Each point is reached from the start by the listed moves, each made 0, 1 or 2 times, or once backwards (-1), plus a little noise. Is the number of moves made odd or even? Then give how often each move was made.
In the rows, 128 means zero.

Moves:
(1): [183 154]
(2): [ 95 155]
Start: [137 121]
Points:
[104 148] -> odd (0, 1)
[223 121] -> even (1, -1)

Moves:
(1): [158 146 132  92 101 138]
(2): [100 122 132 108 118 126]
(3): [140 124 157 124 111 173]
(4): [164 152 141 132 154 117]
Start: [107 134 138 106 131 141]
Points:
[231 179 216 125 158 212] -> odd (0, -1, 2, 2)
[142 146 142 165 194 121] -> odd (-1, -1, 0, 1)
[170 150 156  47  45 219] -> odd (2, -1, 1, -1)
[191 198 130  42 120 105] -> even (2, 0, -1, 1)
[ 97 129 180 120 158 163] -> even (-1, 1, 1, 1)

Moves:
(1): [146 130 129 131 122 127 132 117 144]
(2): [138 145 134 115 136 127 121 135 136]
(3): [118 121 129 128 128  86 152 111 121]
(4): [120 122 130 136 122 109 147 125 151]
(5): [152 124 135 118 140 140 149 125 119]
(6): [118 137 132 134 121 139 114 126 134]
(7): [139 136 101 121 134 119 143 107 128]
(8): [120 120 138 114 105 124 139 143 109]
Start: [125 135 114 136 118 131 132 126 137]
Points:
[181 211  61 143 129 136 103  77 249] -> odd (2, 2, -1, 1, -1, 1, 2, -1)
[141 171  80 123 156  60 139  93 169] -> odd (0, 2, 1, 0, -1, -1, 1, -1)
[149 149 174 132  75 149 139 137 186] -> odd (2, 1, 0, 1, 1, 2, -1, 1)
[181 154  80 128  85 184 156  79 155] -> even (2, -1, -1, 0, 1, 2, 2, 1)
[ 44 125 113 158 100  28 161 103 147] -> even (-1, 0, 2, 1, -1, 1, 0, 0)

Moves:
(1): [133 127 137 121 133 116 119 132 116 113 132 135 134]
(2): [141 132 105 132 123 126 128 139 128 125 117 123 127]
(3): [124 144 149 130 133 125 126 130 127 142 126 136 126]
(4): [138 123 121 124 130 132 133 121 129 142 137 128 132]
(5): [123 133 134 125 142 143 122 136 131 127 150 124 122]
(6): [121 134 121 114 117 155 127 117 124 136 135 127 128]
(7): [131 127 131 136 116 136 133 136 129 138 123 119 124]
(8): [134 120 117 121 119 129 124 125 136 130 123 131 127]
(9): [122 134 138 112 136 132 131 118 148 116 135 116 119]
(10): [125 130 119 126 124 120 135 137 126 142 131 119 132]
(11): [115 122 110 118 123 129 142 110 138 127 144 129 112]
Start: [124 123 125 135 125 159 128 121 139 137 127 125 118]
Points:
[126 124  58 164  67 183 152 128 160 166  97 120  67] -> even (-1, 2, 1, -1, 0, 0, 2, 1, -1, -1, 2)
[157 166 135  98 157 214  75 142 104 120 162 143 133] -> odd (2, 2, 1, 1, 2, 2, -1, 0, 0, -1, -1)
[135 162 195 100 158 129 113 103 150 131 117 135 130] -> odd (1, 0, 2, 1, -1, 0, -1, 0, 2, 0, -1)
[137 114  92 107 101 249 115 127 182 121 151  87  84] -> odd (0, 1, -1, 0, 2, 1, 2, 2, 1, -1, 0)
[145 129  75  83 114 135 135  69 179 127 120 156  82] -> even (1, 2, 2, 1, -1, 0, -1, 2, 1, -1, 2)

Moves:
(1): [137 124 128 130 109 111 116 135 135 136 140 133 116 114]
(2): [106 132 117 125 122 115 138 117 130 141 122 125 128 123]
(3): [128 135 147 123 120 123 129 143 129 126 120 134 130 134]
(4): [122 131 146 140 143 127 128 122 117 149 126 109 137 136]
(5): [135 120 132 120 134 117 125 124 118 125 122 124 136 128]
(6): [125 136 122 125 134 124 127 136 127 131 134 132 140 117]
(7): [130 120 126 142 127 127 141 139 113 130 129 137 127 118]
(8): [117 120 125 131 121 112 130 132 137 105 138 118 137 133]
(9): [129 136 139 128 139 131 139 122 140 133 121 122 137 122]
(10): [139 157 130 119 142 118 130 138 125 117 122 123 106 133]
(11): [156 132 130 125 125 118 140 109 128 135 140 136 144 147]
(12): [129 139 123 146 111 130 120 130 127 123 121 121 129 127]
(13): [122 124 121 137 140 120 111 128 133 134 124 139 140 130]
(14): [146 118 123 128 132 135 135 151 133 140 116 118 125 145]
Start: [132 131 124 136 122 132 132 134 135 121 129 142 143 125]
Points:
[ 63 126 123 249  80  88 117 142 115 217 109 146 188 101] -> even (1, 2, 1, 2, -1, 0, 2, 0, 0, -1, 0, 2, 2, 0)
[219 164 156  90 144  92 136 225 106 176 116 119  69 146] -> even (2, 0, 1, 1, 1, 1, 0, -1, -1, 2, 0, -1, -1, 2)
[ 82 153 189 217  95 111 157 163 151 136 122  94 229 122] -> even (0, 0, 2, 2, -1, 1, 1, 2, 2, -1, 0, 2, 0, 0)
[155 183 168 164 130  75 187 179 111 207  60  52 160 127] -> even (1, 2, 1, 2, 2, 1, 1, 0, 2, 1, 0, 2, -1, 2)

Moves:
(1): [129 148 132 127 131 122 125 127 142 123 132 131 123 127 138 134 134 123
 123 121]
(2): [121 128 137 141 128 108 104 144 134 123 126 129 119 115 133 116 128 129
 125 121]
(3): [134 121 134 123 124 120 124 141 126 132 134 117 118 118 137 125 136 129
 120 143]
(4): [132 130 133 135 129 126 118 130 127 124 118 125 126 137 129 141 144 134
 130 128]
(5): [136 126 130 120 127 134 133 135 128 123 113 135 114 125 121 122 125 145
 126 130]
(6): [131 123 132 127 120 128 133 124 136 116 135 127 135 116 122 126 116 120
 123 122]
(7): [133 128 132 131 118 134 139 130 127 131 127 137 120 130 132 127 129 119
 121 135]
(8): [132 132 129 125 127 133 120 127 130 131 128 127 124 121 126 130 127 131
 120 133]
(9): [130 129 121 134 120 134 132 132 126 128 134 130 129 131 131 129 119 135
 125 133]
(10): [119 129 140 124 119 132 135 110 129 121 129 130 139 123 130 137 124 131
 131 133]
(11): [118 115 131 134 132 132 117 127 131 125 139 128 124 139 121 126 133 133
 131 124]
(12): [135 123 124 123 129 124 126 142 119 129 134 143 115 127 123 125 115 131
 119 125]
(13): [126 131 125 120 126 126 129 125 127 132 128 123 132 137 134 123 135 118
 121 132]
(14): [115 121 128 126 110 133 128 137 128 126 136 137 138 123 131 132 147 129
 119 123]
(15): [127 134 130 133 131 122 134 123 134 131 130 134 135 128 123 129 129 138
 118 122]
(16): [115 130 142 124 127 129 126 131 127 131 114 110 128 131 124 125 122 125
 130 127]
(17): [129 122 127 123 135 133 126 136 125 126 136 137 128 121 127 124 126 128
 122 132]
(18): [123 137 131 131 120 133 131 134 118 116 128 141 124 122 121 125 132 137
 132 125]
(19): [134 136 137 125 117 129 122 133 142 123 137 124 137 120 128 128 131 123
 128 131]
(20): [130 127 133 127 129 131 121 132 124 131 132 126 131 123 133 125 126 125
 124 121]
Start: [126 121 127 132 116 118 122 125 132 134 127 125 132 122 140 123 133 118
 128 136]
Points:
[193 142 156 134 121 102  35 249 145 123 129 169  29  62 148  72  85 143
  92 133] -> even (1, 2, 0, 0, 2, -1, 1, 1, 1, -1, 0, 2, -1, -1, -1, 0, 1, 0, 2, 2)
[119 102 160 108  82 118 140 170 133 156 145  60 151 106 157  66 127  77
  82 172] -> even (-1, 0, 2, -1, 0, 1, 1, -1, 1, -1, 0, -1, 2, 0, 1, 2, 1, 0, 1, 1)
[148 132 130 116 143 133 167 151 144  95 123 149  76 122 107 100 102 155
 100 133] -> even (2, -1, 1, 0, 2, 2, 0, -1, 1, -1, 1, 0, 0, -1, 1, 1, 2, 1, -1, -1)
[120 160 120 101 153 127 138  36 119 148 114 122 164 166 162 153 138 108
 148 118] -> even (1, -1, -1, 0, 0, -1, -1, 0, -1, 2, 0, 0, 2, -1, 0, -1, -1, 0, -1, 2)
[112 147 178 134  96 125 130 136 121 138  88  77 155 126 110 122 178 138
 132 132] -> even (-1, -1, 1, 1, 0, 0, 0, 0, -1, -1, 0, -1, 0, 0, 2, 2, -1, 2, 1, 1)
[158 178 179 104 100 113 128 152 174 110 116 138 138  56 140 110 165 147
  95 138] -> even (1, 0, 1, 0, 2, 0, 0, 0, -1, 0, -1, -1, 0, 0, 2, 0, 1, 1, 2, 1)
[ 95 144 225 116  17 125  64 161 132 142  94  53 150  82 211 153 213 105
  88 188] -> even (0, 1, 2, 2, 0, -1, 1, 2, 1, 2, -1, -1, 1, 2, -1, 2, -1, 0, 1, 2)
[104  82 184 126  83 142  87 170 177  84 173 136 141  81 138  95 101 134
  86 108] -> even (1, 1, 0, 0, 2, 2, 0, -1, 2, 1, 2, 0, 0, 1, 0, 1, 2, -1, 1, 2)
[101 147 144 104 103 161 118 131 121 133 144 145 157 105 136 104 108 118
 115 146] -> odd (0, 0, -1, -1, 0, -1, 0, 1, 1, 1, 0, 0, 1, 0, 0, 1, 2, 1, 1, 1)

Moves:
(1): [120 131 127 135 126 121 123 123 131 123 129 127 133 123 133 126 122 129
 135 124 122 124 126 126 121]
(2): [127 125 117 126 133 118 139 121 132 118 133 137 140 127 126 124 136 118
 125 135 120 126 117 127 127]
(3): [128 131 123 134 134 137 126 129 115 138 122 121 124 134 124 123 133 125
 144 136 128 139 118 130 126]
(4): [124 139 128 121 126 132 120 126 137 127 134 128 126 126 123 136 121 134
 133 129 124 129 116 126 141]
(5): [136 134 125 138 138 123 127 122 131 121 128 119 137 136 130 122 130 114
 130 122 132 119 130 140 128]
(6): [122 126 131 120 133 127 130 134 132 144 128 119 117 132 120 131 140 126
 129 128 135 128 117 134 138]
(7): [125 123 122 134 135 126 122 126 131 127 131 127 128 126 129 129 129 132
 120 120 134 129 125 126 125]
(8): [130 127 124 131 130 143 118 128 138 123 126 121 126 139 122 138 133 123
 125 124 129 122 122 124 120]
(9): [130 124 117 133 134 131 132 136 129 125 122 129 126 118 125 126 128 122
 132 134 124 132 129 127 127]
(10): [141 129 135 131 122 125 144 123 131 133 134 131 128 130 115 134 124 119
 125 125 116 115 132 121 136]
(11): [124 129 123 131 124 133 131 137 129 126 132 129 126 129 129 121 127 130
 131 125 131 135 124 123 129]
(12): [124 136 121 130 123 126 126 127 121 130 123 125 137 134 134 131 133 125
 133 131 133 133 121 122 118]
(13): [126 129 124 129 129 129 127 127 121 117 114 136 121 130 127 125 126 126
 126 139 122 127 120 121 131]
(14): [130 134 131 115 124 112 138 136 112 136 129 139 111 122 127 121 135 121
 133 125 128 133 133 133 125]
(15): [119 127 137 127 126 129 114 136 123 129 126 118 127 126 122 118 128 128
 127 137 128 125 120 128 130]
(16): [126 123 128 126 125 135 123 131 129 130 121 126 126 122 116 125 126 139
 119 118 128 135 131 124 125]
(17): [130 125 131 130 126 117 136 122 117 125 124 118 126 127 120 128 137 134
 127 125 148 124 137 135 118]
(18): [121 135 140 121 124 149 132 125 117 138 132 116 130 122 138 140 123 135
 124 135 125 120 115 131 130]
(19): [125 143 138 124 137 121 133 121 133 130 137 131 135 131 130 133 122 127
 131 134 128 123 128 126 138]
(20): [124 124 127 137 134 121 121 134 138 116 131 135 131 122 128 123 129 123
 136 121 116 138 124 122 144]
(21): [129 124 135 124 130 131 140 127 132 140 131 125 122 134 122 132 128 122
 117 135 126 136 124 129 130]
(22): [115 138 131 131 109 155 123 128 128 139 133 134 140 114 133 126 118 121
 130 125 124 134 127 119 128]
(23): [134 124 126 124 132 132 137 128 134 135 135 123 136 123 126 121 112 105
 146 129 133 136 133 120 128]
(24): [127 128 119 135 129 127 131 133 108 123 120 132 125 133 124 128 124 127
 136 134 131 130 129 135 128]
Start: [120 133 122 131 122 124 136 122 131 141 142 116 116 141 129 129 118 129
 124 125 139 131 134 124 123]
Points:
[ 99 148 150 172 155 178 122 133 121 161 149  56 142 157  95 107 131  68
 128 141 189 145 132 161 121] -> odd (-1, 0, 1, -1, 2, 0, 0, 2, 1, -1, 0, -1, -1, 0, 2, 0, 2, 0, 2, 1, 2, 2, 0, 1)
[ 95 180 121 100  73 209 142 178  37 174 113 101  69 121  75 122  72  98
 179 168 174 141 109  78 109] -> even (-1, -1, 0, 1, -1, 0, 0, 2, 1, 1, 2, 1, 2, 2, 2, 1, 1, 1, 1, -1, -1, 1, 2, 2)
[ 31 134 102 139 101 210 110 108 117 166 125  52 153 133 113 154 149 119
  80 178 182 139  30  94  52] -> odd (1, 2, 0, 0, -1, 1, 2, 2, 1, -1, 0, 2, 1, -1, 2, 0, 2, 1, 0, -1, 2, 2, 0, 0)
[ 83 155  95 160 110 153 112 141 157 147 109 123 105 116  98 130 105  44
 174 127 119 189  96  70 117] -> even (2, -1, 0, 1, 0, 1, 0, 2, 2, 0, -1, 2, 2, 1, 0, 0, 1, -1, 0, 2, 2, 2, 1, 0)
[132 180 109  79 113  43 187  90 132 116 177 127 154 147 141 122 116  79
 168 126 159 107 137 101  73] -> even (1, 2, -1, 1, 0, -1, -1, 1, -1, 0, 1, 2, 0, 2, 0, 0, 1, 0, 1, -1, -1, -1, 2, -1)
[ 88 192 170 110 123 201 112 123 206 185 178 117 149  83  82 142  64  76
 146 119  69 126  70  69 249] -> odd (-1, 0, 0, 2, 1, 2, 0, 0, 1, 2, -1, 0, 1, 0, 1, 2, -1, 1, 2, 2, -1, 2, 1, -1)
[124 166 125 106 114 181 171 174 157 195 171 104  89 135  62 101 100  35
 126 118 165 156 146 141 137] -> even (-1, 0, -1, 1, 2, 1, -1, 2, 2, 0, 2, -1, -1, 2, 1, 1, 0, -1, 1, -1, 2, 2, 1, 1)

Moves:
(1): [133 129 138 146 124 132 125 123 128 121 120 121 119 134 132 125 139 122
 118 124 126 121 119 147 147 143]
(2): [126 119 124 122 129 129 124 116 133 135 129 121 123 126 119 125 125 126
 131 121 118 131 135 141 137 126]
(3): [111 140 127 129 135 129 129 125 131 131 134 127 127 132 129 135 121 127
 114 130 122 125 138 137 125 118]
(4): [132 125 115 122 129 133 117 124 133 117 116 131 118 130 129 132 138 137
 128 129 125 136 133 124 120 118]
(5): [119 130 128 133 125 128 128 135 124 141 127 138 129 126 119 124 132 123
 131 126 133 124 137 139 122 120]
(6): [133 136 122 122 130 123 140 127 135 129 117 128 124 132 119 128 132 130
 129 139 131 120 125 127 122 121]
(7): [132 129 125 143 127 124 121 123 137 130 118 113 135 141 117 113 117 139
 126 117 137 129 137 116 135 141]
(8): [117 126 138 127 134 136 122 148 125 122 136 139 128 138 120 131 119 138
 119 132 129 119 134 138 129 119]
(9): [133 126 129 128 127 119 132 126 121 132 120 129 120 134 129 129 137 132
 124 143 130 136 130 127 126 130]
(10): [124 113 123 122 136 126 141 123 129 146 140 126 123 119 131 130 146 114
 131 141 122 119 134 125 126 131]
(11): [125 123 134 129 124 134 139 139 127 132 135 134 132 135 128 125 133 128
 129 123 134 134 128 127 133 137]
(12): [128 133 123 109 126 130 125 124 121 138 128 121 125 125 132 122 116 123
 132 135 140 148 147 126 142 131]
(13): [130 138 117 133 133 119 131 139 133 125 134 132 121 122 135 126 135 139
 127 127 119 113 140 137 123 121]
(14): [120 139 132 134 127 126 130 131 123 121 125 126 133 131 126 121 126 129
 130 125 128 128 128 127 134 125]
(15): [123 115 121 115 137 128 116 133 133 134 122 133 120 123 110 114 116 127
 135 134 134 141 140 130 126 132]
(16): [131 132 111 123 122 123 128 125 129 126 130 135 139 135 135 133 129 119
 137 137 135 126 133 127 128 120]
(17): [123 136 131 120 129 136 130 123 125 134 137 142 138 131 138 125 121 122
 135 133 133 128 133 126 131 124]
(18): [106 121 136 123 137 116 113 135 131 134 132 112 137 122 138 122 105 125
 135 124 125 120 129 130 126 134]
(19): [125 127 127 137 142 128 131 126 126 135 120 140 143 127 122 126 126 131
 122 126 137 131 139 127 127 120]
(20): [134 131 128 112 132 143 128 132 132 129 130 123 118 145 111 128 136 118
 124 132 113 127 128 132 133 129]
(21): [127 131 132 124 131 130 128 132 135 120 135 119 130 122 130 125 119 137
 138 133 130 123 127 132 119 135]
(22): [122 132 128 138 121 126 124 122 125 135 114 132 124 127 125 138 128 132
 126 124 110 131 135 136 135 121]
(23): [127 125 131 123 136 122 136 130 118 125 127 132 113 125 125 133 134 135
 128 127 133 125 133 130 120 142]
(24): [132 136 118 127 127 127 119 138 126 135 132 138 118 133 121 129 139 134
 128 128 133 126 122 138 135 127]
Start: [117 137 131 125 137 129 135 128 122 123 131 124 135 127 133 126 127 130
 141 126 139 114 120 121 133 125]
Points:
[ 86 138  43 176 156  73 102 157 137 195 102 159 158 131 155  77 187 116
 164 136 187  70 199 170 182  93] -> odd (2, 0, -1, 2, 2, 1, 1, 0, 0, 2, 1, 1, 2, 1, 0, 2, 0, 2, 2, -1, -1, 0, -1, 2)
[ 53 160 170 128 144 165  56 175 104 163 104  93 140 211  69  85  51 151
 129  57 154 158 175 166 249 191] -> odd (1, 0, 0, 0, 0, -1, 2, 1, -1, -1, 2, 2, -1, 1, 0, 0, 0, 2, 1, 2, 0, 2, 1, 2)
[ 44  95  76 102 171  66 122 199  84 175 164 194 121 109 174 147 169 137
 170 163 175  82 202 125  70  98] -> even (-1, -1, 0, 2, 2, -1, 0, 1, 1, 2, 1, 0, 1, 0, 0, 2, 0, 2, 0, -1, -1, 0, 2, 1)
[ 73 186  84 137 138  96 111 110 136  99  68 114 133 147 129 173 134 156
 133 131  94 121 113  98  98  67] -> odd (-1, -1, 2, 2, -1, 1, 0, -1, 0, 0, 0, -1, -1, 2, 0, 1, -1, 1, 0, 0, 0, 2, 0, 1)
[ 43 119 210 140 161 148 143 182 101 180  91 107 143 211  81  91 119  98
 106 158 148 106 173 163 186 162] -> even (2, -1, 0, 0, 2, 1, 1, 2, 2, 1, 2, 1, -1, 1, 0, 0, 0, 2, 1, 2, 0, 1, 0, -1)
[ 47 144 148 192 218  81 125 169 112 141 101 133 129 149 115  93  91 191
  82 126 169  88 239 153 110 151] -> even (1, -1, 2, 0, 1, -1, 2, 1, 2, 0, 0, 0, 2, 0, 1, 0, 0, 1, 2, 0, 0, 0, 2, -1)
[105 136 118 125 147 135 155 163 108 173  92 146 175 176  36  85  82 172
 158 144 205 177 202  90 199 137] -> odd (-1, 0, -1, -1, -1, 1, 2, 2, 0, 1, 2, 2, -1, 2, 1, 1, -1, -1, 2, 0, 1, 2, 0, 1)
